Each point is reached from the start by the listed moves, each made once or not at all, plus a little noise. Say if it took an odd or an even number of moves. Then give how often each move was made.

Moves:
(1): [ 3.62 -0.46  1.00 -0.15  0.64]
(2): [ 0.14  3.89 -0.42  0.20  0.27]
Start: [ 0.66  0.26 -1.36  0.62 -0.35]
Points:
[ 0.72  3.99 -1.49  0.95 -0.06] -> odd (0, 1)
[ 0.75  0.26 -1.24  0.77 -0.39] -> even (0, 0)
[ 4.40 -0.53 -0.51  0.46 -0.04] -> odd (1, 0)

Moves:
(1): [ 1.64 -0.29 -0.24  0.32  0.24]
(2): [ 0.56  1.72 -1.00  0.75 -0.10]
(3): [ 0.50  0.64  2.24  0.56 -0.41]
(4): [-0.22 -1.13 -0.33  2.07 -0.03]
Start: [ 1.11 -0.19 -0.58  0.56 -0.66]
Points:
[ 1.96  0.99  0.29  3.89 -1.16] -> odd (0, 1, 1, 1)
[ 2.55 -1.58 -1.16  2.95 -0.47] -> even (1, 0, 0, 1)
[ 3.60  0.77  0.10  4.26 -0.94] -> even (1, 1, 1, 1)
[ 1.49  0.45 -1.91  3.40 -0.77] -> even (0, 1, 0, 1)

Moves:
(1): [ 1.44 -0.65 -0.50 -0.29 -0.29 -0.51 -0.27]
(2): [ 0.41  2.10 -0.36 -0.56  0.06 -0.70 -0.68]
(3): [ 0.55  0.33  1.83 -0.45  0.35 -0.18 -1.15]
(4): [ 1.11  0.66  0.02  2.45 -0.26 -1.19 -0.20]
(5): [ 0.28 -0.52 -0.45 -0.40  2.84  1.00 -0.06]
(6): [ 0.86  0.63 -0.17  0.59 -0.88  1.34 -0.14]
Start: [ 0.65  0.90  1.15 -0.38  0.77  0.26 -0.19]
Points:
[ 2.48  3.16  0.19  0.80  3.51 -0.63 -1.23] -> odd (0, 1, 0, 1, 1, 0)
[ 2.84  4.14  2.62  1.15  0.92 -1.80 -2.30] -> odd (0, 1, 1, 1, 0, 0)
[ 3.11  2.14  1.55 -2.07  3.81 -0.17 -2.27] -> even (1, 1, 1, 0, 1, 0)
[ 4.59  1.86  2.39  2.05 -0.11 -0.25 -1.99] -> even (1, 0, 1, 1, 0, 1)

Moves:
(1): [ 3.14  0.56  0.10  0.60 -0.97  0.25  1.50 -0.25  0.25 -0.55 -0.77]
(2): [-0.88  2.90 -0.36 -0.94  0.44 -0.77  0.71  1.24 -1.29 -0.07  0.44]
(3): [-0.60  0.19  2.04 -0.29 -0.28  0.84  0.91 -0.05 -0.83  0.64 -0.27]
(4): [-1.34  1.46  0.04  2.84  0.35  0.22  0.36 -0.21 -0.09  0.09  0.13]
(5): [ 1.21 -0.26  0.53  0.41  2.65 -1.02 -0.22  0.55 -0.30  0.48 -0.21]
(6): [-0.33  0.52 -0.34  0.19  1.04  3.01 -0.37  0.51 -0.06 -0.84 -0.03]
(7): [ 0.05 -0.28 -0.72  0.08  0.92 -0.06  2.43 -0.23  0.72  0.41 -0.81]
(8): [-0.09 -1.08 -0.69  0.36 -0.73 -0.20  0.89  3.31 -1.32 -1.50 -0.26]
(9): [-0.23  1.13  0.42  0.16 -0.50 -0.40  0.16  0.49  2.11  0.06  0.19]
Start: [-0.06 -1.32 -0.77  0.25  0.41 -1.68  0.55 -1.51 -0.75 -0.29  0.97]
Points:
[ 0.88  1.50  1.36  3.62 -0.11 -0.67  5.90 -1.58  1.38  0.30 -0.38] -> odd (1, 0, 1, 1, 0, 0, 1, 0, 1)
[-1.53  1.41  0.25 -0.73  1.45 -1.58  4.80 -0.59 -2.05  0.60  0.42] -> odd (0, 1, 1, 0, 0, 0, 1, 0, 0)
[ 2.02 -1.41  0.36  1.15 -0.57  2.46  3.36  1.94 -2.53 -2.47 -0.36] -> even (1, 0, 1, 0, 0, 1, 0, 1, 0)
[ 3.94 -1.21 -1.07  1.88  1.66 -3.19  5.07  2.35  0.49 -1.53 -1.02] -> odd (1, 0, 0, 0, 1, 0, 1, 1, 1)
[ 2.22  3.51  0.74  0.52  3.67  0.23  5.71  0.83 -0.04 -0.15 -0.24] -> odd (1, 1, 1, 0, 1, 1, 1, 0, 1)
[-0.62  0.31 -0.65  3.50  4.12  0.59  0.65 -0.72 -1.22 -0.45  0.83] -> odd (0, 0, 0, 1, 1, 1, 0, 0, 0)
[-1.25  3.92 -0.11  2.75  3.23 -3.35  1.56  0.43 -0.32  0.38  1.48] -> even (0, 1, 0, 1, 1, 0, 0, 0, 1)

Moves:
(1): [ 1.09  0.37 -1.82  0.23  1.37  0.02  0.17  0.13  0.88  0.88  0.76 -0.57
  0.37]
(2): [-0.37  0.28  1.60 -0.86 -1.18  2.00 -1.91  0.26 -1.03 -0.03  2.11 -0.58
  1.38]
(3): [-2.50 -0.20  0.14 -1.57 -0.34 -1.88 -0.09 -1.20  1.27  0.39  1.24  0.67
  0.54]
(4): [-0.41  2.64  1.09 -0.81  2.23  0.87 -0.12  0.18 -0.59 -0.28  0.68  1.33
  0.04]
(5): [ 0.96  1.45 -1.09 -0.51  0.55  0.51  0.07 -0.88  0.02 -1.90  0.66 -0.05
 -0.66]
(6): [-0.43 -0.52 -0.20  0.05  2.72  0.53  0.39 -1.40 -0.16 -1.89 -1.12 -1.28
  0.78]
(7): [-1.16  0.92  0.14 -0.46 -2.33  0.40  2.70  1.34 -0.28  0.28 -1.01  1.35
  0.50]
(8): [ 0.28 -0.29 -0.50 -1.15 -0.07  0.26  0.22 -1.17 -1.18 -0.49 -0.18  0.19
 -0.25]
(9): [ 0.37 -0.27  0.90 -2.38  0.52  0.44 -1.97  1.56  1.88 -0.26 -1.20 -0.99
 -1.14]
(10): [ 0.44 -0.74  0.39 -0.47  0.55 -0.55  1.40  0.22 -0.46 -0.24  1.64 -0.49
 -0.03]
(11): [ 1.18 -0.78  0.60  0.37  1.05 -0.18 -0.43  0.61  0.81 -0.30 -0.38  0.79
  1.04]
(12): [-1.37  0.08 -1.74 -0.26  0.01  0.48 -0.87 -0.45 -1.08 -0.46  0.77  1.54
 -0.85]
Start: [-0.68  0.69  0.34  1.09 -2.83  0.15  0.37 -0.43 -0.37 -0.25  1.93 -0.64
 -1.08]
Points:
[-3.29  3.25 -0.16 -3.86 -0.62  0.30 -0.33  1.69  2.49 -0.02  2.80  3.71
 -0.56] -> odd (1, 0, 1, 1, 0, 0, 1, 0, 1, 0, 1, 1)
[-1.32  4.38  3.22 -4.26  0.27  4.20  0.86  0.63 -0.79 -4.32  4.01 -1.53
 -0.31] -> odd (0, 1, 0, 1, 1, 1, 1, 0, 1, 1, 0, 0)
[-2.86  0.01 -0.86 -5.20 -0.04  0.28  1.64 -1.85  0.34 -5.40  2.32  1.29
 -1.29] -> odd (0, 0, 1, 0, 1, 1, 1, 1, 1, 1, 1, 1)
[-2.38  2.53 -1.97 -2.19  1.46 -0.26 -0.76 -2.37 -0.21 -0.42  4.97  3.33
 -0.45] -> even (1, 0, 1, 1, 0, 0, 0, 1, 0, 0, 1, 1)
[-3.04  1.14 -0.59 -3.01 -1.86 -0.49  5.10 -3.61 -1.28 -3.96  3.34 -0.13
 -0.05] -> even (0, 0, 1, 0, 1, 1, 1, 1, 0, 1, 0, 0)

Moves:
(1): [-0.22  0.08  0.09 -0.87 -0.03 -0.13 -0.24 -0.67  0.31 -0.55 -0.33  0.36
  0.15  0.33  0.74 -0.21]
(2): [-0.15  0.35 -0.39  0.76 -0.24 -1.57  1.18 -0.19  0.42  0.05  0.98 -0.45
  0.45  0.60  0.19  0.39]
(3): [-0.58  0.24  0.44  0.28  0.21  1.14  1.01  0.30  1.09 -0.33 -0.12 -0.49
 -0.09 -0.36 -0.63  1.35]
(4): [ 0.82  0.37  0.83 -0.51  0.39  0.55 -0.42 -0.96  0.43 -0.65  0.63  0.04
  0.50 -0.74  0.26 -1.07]
(5): [-0.61 -0.10 -0.46  2.15  1.46 -0.91 -0.13  0.26  0.32  1.37  1.12 -0.06
  0.00 -0.43 -0.94  0.64]
(6): [ 0.75  0.53  0.33 -0.28  0.30 -0.74  0.02  0.41  1.26 -1.27 -0.89  1.52
  0.84 -0.10  1.02  1.76]
(7): [-0.41 -0.55 -0.62 -0.64 -0.10  1.16  0.26  0.06 -0.78 -1.17  0.54  0.28
  0.33 -0.74 -0.63 -0.16]
(8): [ 0.01 -0.02  1.25  0.74  0.52 -0.56  0.59  0.01  0.59 -0.64  0.64 -0.42
  0.39 -0.47  0.18  0.42]
(9): [ 1.57  1.04  0.96 -1.11  1.26  0.50 -0.50 -0.55 -0.02  0.04 -0.04 -0.82
 -0.68 -0.71  0.58 -0.53]
(10): [-0.20 -0.18 -0.44  0.21  0.35  0.10 -0.10  0.56 -0.12  0.44 -0.60 -0.37
 -0.28 -0.33 -1.08  0.17]
(11): [ 0.81 -0.01 -0.04 -0.25  1.22  0.98 -0.12 -0.01  0.57 -0.29 -0.48  0.03
  0.64 -1.64  0.89  0.46]
(12): [ 0.32 -0.17  0.11 -0.20  1.16  0.62 -0.31  0.17  1.12  0.33  0.62 -0.17
 -0.87 -0.29  0.00 -0.79]
(13): [-0.55  0.50 -0.07 -0.03 -0.16  0.36  0.07 -0.93  0.21 -2.12  2.04  0.02
  0.60 -1.49  0.69 -0.89]
(14): [-1.98 -0.93  0.47  0.85 -0.71 -0.28  1.71  0.88  1.24  0.34  1.29  1.31
  0.51 -1.06 -1.07  1.18]
Start: [-1.06  0.99 -0.68 -0.95  1.76  0.64  0.16  1.11 -0.01  0.74  0.41 -0.30
  0.56  0.60  0.52  0.79]
Points:
[-2.40  0.32  1.28  0.03  5.26  1.06  1.58  1.25  2.66  0.31  4.21  0.35
  0.33 -2.77 -0.67  1.29] -> odd (1, 0, 0, 0, 1, 0, 1, 1, 1, 0, 0, 1, 0, 1)
[-2.43  0.96  0.14  2.43  4.28  0.54  1.60  2.35  1.84  1.43  1.40 -1.74
  0.57 -0.86 -1.96  3.41] -> even (0, 0, 1, 0, 1, 0, 0, 1, 0, 1, 0, 0, 0, 0)
[-1.87  0.53  0.96 -0.02  5.36  1.40  1.86  1.07  2.27 -0.13  2.94  0.28
  1.89 -4.12  0.27  2.65] -> odd (1, 0, 0, 0, 1, 0, 1, 1, 1, 0, 1, 0, 0, 1)
[-0.83  2.28  2.34 -2.12  5.92  2.70  3.37  0.01  6.22 -5.11  4.60  0.60
  3.23 -6.32  1.68  2.92] -> odd (1, 1, 1, 1, 0, 1, 1, 1, 1, 1, 1, 1, 1, 1)
[ 0.02  1.57  0.13  2.08  6.30 -1.43  1.32  1.67  4.28  0.22  2.36  0.28
  2.02 -1.77  1.86  3.61] -> even (0, 1, 0, 0, 1, 1, 0, 1, 0, 0, 1, 1, 0, 0)
[-0.30  1.36  2.90 -1.20  4.38  1.45  1.09  0.67  3.24  0.04  3.51 -0.37
  0.51 -2.70  0.49 -0.03] -> odd (0, 0, 0, 1, 0, 0, 0, 1, 1, 0, 0, 1, 0, 1)
[ 0.74  3.27  0.17 -0.06  6.49 -0.40 -0.05 -0.19  3.70 -1.08  4.27 -0.55
  1.14 -2.78  1.28  0.49] -> even (0, 1, 0, 1, 1, 1, 0, 0, 1, 1, 0, 1, 1, 0)
[-3.35  0.96 -0.70  1.62  2.52 -3.02  2.79  1.81  3.48  0.75  2.47  2.40
  2.44  0.09  0.52  4.53] -> odd (1, 1, 0, 0, 1, 1, 0, 0, 0, 0, 0, 0, 0, 1)
